Each row is a point. A path goes straight from each point to the next, and from the last back to the first. The post is the endless flat space through its rows: a point in 2 columns, a line in 3, a plane in 4, and so on, so that a path can go around it. Count how often the path circles the post. Going back the other way cancels.

Post (2 x 3)
0: +0.19 -0.40 -0.01
1: -0.23 +0.08 -0.22
Path (26 x 3)
0: -0.14 -0.25 -0.47
1: -0.31 -0.23 -0.11
2: -0.38 +0.06 +0.32
3: -0.05 +0.14 -0.15
4: +0.17 +0.00 -0.33
5: +0.41 -0.38 -0.18
6: -0.16 -0.20 -0.45
7: -0.67 +0.01 -0.05
8: -0.64 +0.40 +0.12
9: +0.45 -0.02 -0.02
10: +0.32 -0.21 -0.53
11: -0.04 -0.41 -0.12
12: -0.69 -0.15 +0.08
13: +0.08 -0.24 +0.26
14: +0.41 -0.09 +0.03
15: +0.35 +0.10 -0.27
16: +0.27 -0.19 -0.57
17: -0.06 -0.63 -0.01
18: -0.53 +0.26 +0.02
19: +0.56 -0.12 +0.12
20: +0.57 -0.17 -0.30
21: +0.09 -0.47 -0.42
22: -0.17 -0.30 +0.05
23: +0.11 -0.22 +0.12
24: +0.12 -0.20 +0.05
25: +0.28 +0.32 -0.36
Times around: 5

Post (10 x 11)
0: +0.05 +0.09 -0.10 -0.23 -0.07 -0.17 -0.47 -0.12 -0.10 +0.06 +0.08
1: +0.04 -0.31 -0.35 -0.51 +0.12 +0.16 -0.06 -0.02 +0.04 +0.32 +0.01
2: -0.05 -0.21 +0.03 +0.38 -0.15 -0.02 -0.30 +0.20 +0.18 +0.14 +0.17
3: +0.08 +0.02 -0.04 -0.24 +0.18 +0.04 -0.09 +0.27 -0.08 -0.05 -0.11
4: -0.09 +0.21 -0.07 -0.06 +0.26 +0.05 +0.01 -0.58 +0.14 -0.18 +0.52
5: -0.17 -0.04 +0.10 +0.15 -0.18 -0.08 -0.35 +0.20 +0.61 +0.45 -0.04
6: -0.01 +0.05 -0.23 -0.27 -0.28 -0.05 -0.14 +0.17 +0.19 +0.05 +0.41
7: -0.41 +0.16 +0.16 -0.23 +0.02 -0.21 +0.02 -0.59 -0.18 -0.11 +0.46
8: +0.10 +0.39 +0.11 -0.07 -0.06 +0.07 -0.35 -0.08 -0.25 +0.41 +0.30
9: +0.63 +0.13 -0.36 +0.17 +0.66 -0.17 +0.75 -0.25 -0.41 -0.03 -0.95
Path (23 x 11)
0: +0.46 -0.65 +0.05 +0.15 +0.09 +0.18 -0.01 +0.42 +0.06 +0.10 -0.20
1: -0.16 +0.32 +0.01 -0.31 -0.05 +0.38 -0.41 -0.29 -0.32 -0.16 +0.74
2: +0.30 +0.35 -0.42 -0.09 +0.09 -0.15 -0.11 -0.56 +0.11 +0.24 -0.40
3: -0.20 -0.02 -0.55 -0.42 -0.33 +0.00 +0.15 +0.10 +0.54 +0.06 +0.55
4: -0.55 -0.31 +0.24 +0.09 +0.54 -0.62 +0.15 -0.46 -0.20 +0.13 -0.48
5: +0.38 +0.01 +0.16 +0.28 +0.24 -0.34 +0.03 -0.45 -0.39 -0.44 +0.12
6: -0.51 -0.22 +0.03 -0.17 -0.61 -0.17 +0.03 +0.28 +0.52 +0.33 -0.14
7: -0.16 +0.25 -0.23 -0.40 -0.16 +0.09 -0.13 +0.52 +0.09 +0.06 +0.08
8: +0.19 -0.09 -0.48 +0.01 -0.08 -0.12 -0.23 +0.60 +0.31 +0.05 +0.04
9: +0.01 -0.32 -0.11 -0.60 -0.26 -0.21 -0.14 +0.30 +0.47 -0.21 +0.22
10: +0.41 -0.44 -0.34 +0.05 +0.03 -0.17 +0.37 -0.25 +0.05 -0.09 -0.61
11: +0.01 +0.05 +0.02 +0.14 +0.03 -0.01 -0.08 -0.10 +0.04 -0.06 +0.01
12: +0.76 -0.65 -0.24 -0.05 +0.24 -0.04 +0.52 -0.20 -0.66 +0.04 -0.46
13: +0.60 +0.00 -0.39 +0.02 +0.67 +0.01 +0.38 -0.36 -0.38 -0.06 -0.28
14: +0.25 -0.01 +0.12 +0.27 +0.46 +0.05 +0.13 -0.42 -0.21 -0.29 -0.04
15: +0.23 +1.06 +0.18 -0.18 +0.36 +0.10 +0.20 -0.76 -0.30 -0.25 +0.19
16: -0.10 -0.04 -0.22 +0.49 -0.26 -0.37 -0.30 +0.44 +0.46 -0.07 -0.30
17: -0.04 +0.47 -0.43 -0.18 -0.08 +0.28 -0.20 -0.23 -0.07 -0.03 +0.75
18: +0.06 -0.01 +0.11 -0.16 +0.24 +0.04 -0.22 -0.49 -0.08 +0.03 -0.14
19: +0.50 +0.15 -0.02 +0.35 +0.31 +0.25 -0.15 +0.17 +0.26 +0.23 +0.04
20: +0.13 +0.11 -0.23 -0.50 +0.05 -0.08 +0.03 -0.44 -0.03 -0.36 +0.18
21: +0.51 -0.36 -0.27 +0.06 +0.06 -0.16 +0.48 -0.65 -0.56 +0.15 -0.11
22: +0.54 +0.00 -0.31 -0.18 +0.08 -0.15 -0.51 +0.44 +0.17 -0.07 +0.00
Times around: 2
